Every row gives one point. Each copy is the shape, with its points in the same order, turned, moved and blurred by noise. Some copies are also mirrored. Which?
(in the rows, 128 means zero)

Shape, 9 rows:
[[100 134 140]
 [ 61 164 104]
 [113 119 122]
 [111 165 152]
 [103 140 142]
 [116  45 135]
 [173  70 127]
 [151  41 109]
 [ 99 138 115]]
Copy 1:
[[119 126 137]
 [158  84 158]
 [136 144 130]
 [103 104 118]
 [117 124 136]
 [130 217 156]
 [129 214  94]
 [151 230 122]
 [144 123 135]]
Copy 1 is: only turned
Copy 2 (9 x 3):
[[136  94 116]
 [108  48 156]
 [112 112 119]
 [164  91 138]
 [147  89 121]
 [ 87 142  53]
 [112 177  88]
 [ 82 183  70]
 [120  94 145]]
Copy 2 is: only turned
Copy 3 (9 x 3):
[[124 119 162]
 [ 69 104 183]
 [118 116 132]
 [122 147 179]
 [122 125 163]
 [164  71  94]
 [162 129  72]
 [154  92  58]
 [100 116 149]]
Copy 3 is: only turned
Copy 4:
[[146  98 152]
 [157  47 119]
 [150 116 130]
 [116  84 161]
 [138  97 154]
 [199 170 143]
 [140 195 127]
 [178 198 111]
 [147  94 123]]
Copy 4 is: only turned

Shape:
[[ 93 151  93  90]
 [126 112 140 168]
 [186 162 141  98]
 [125 133 122 192]
 [216 109 167  87]
 [125 212  73 137]
 [142 108 140 144]
 [146  78 139 155]
 [119 113 166 186]
 [164 142 118 142]]
Copy 1, 10 rows:
[[150  80 157 181]
 [148 118 141  80]
 [ 99 136  80 145]
 [170  92 121  73]
 [ 87 201  92 129]
 [151  36  83 158]
 [143 137 138  99]
 [156 162 146  85]
 [142 113 144  53]
 [144 118  90 119]]
Copy 1 is: mirrored
Copy 2, 10 rows:
[[ 66 148 146 125]
 [148 142 103 100]
 [143  93 171 149]
 [166 174  99 122]
 [164  47 179 103]
 [ 97 181 160 187]
 [147 126 116  88]
 [166 131 121  64]
 [166 138  67 103]
 [153 139 147 132]]
Copy 2 is: only turned

Shape, 12 rows:
[[109  81 192 115  71 180]
 [178 133  87 171 142 129]
 [161 153  88 210  92 121]
 [ 79 132 137 129 123  93]
 [ 84 137 137  77 110 133]
 [114 193 118 167 176 124]
 [140 119 174 104  85 170]
 [160  68 192 118 145 169]
 [115  86 191  91 122 168]
 [151 125 183 115 108 130]
 [ 96 127 174  71 118 111]
 [ 99 162 146 136 123  99]]
Copy 1 (12 x 6):
[[123  57 148 178 223 139]
 [107 159 155  92 105 121]
 [ 64 169 142  88 137 163]
 [119 125  62 162 149 139]
 [141  63  75 153 146 146]
 [166 177  93 113 114 168]
 [127  69 151 163 164 157]
 [159 104 179 185 178  88]
 [157  71 135 185 184 122]
 [126 100 151 184 142 151]
 [142  74  87 197 142 147]
 [119 137  83 164 136 170]]
Copy 1 is: mirrored
Copy 2, 12 rows:
[[152 151 112 195 189  93]
 [106 100 103  57 151 153]
 [ 99 151 130  45 182 172]
 [144 150 134 149 113 184]
 [108 136 141 186 112 141]
 [137 119 173  66  92 153]
 [116 148 110 160 160  85]
 [174 102  71 153 158  81]
 [160 118 103 191 140  96]
 [136 160  92 135 135 102]
 [135 152 111 186  90 133]
 [135 162 143 121 104 159]]
Copy 2 is: mirrored
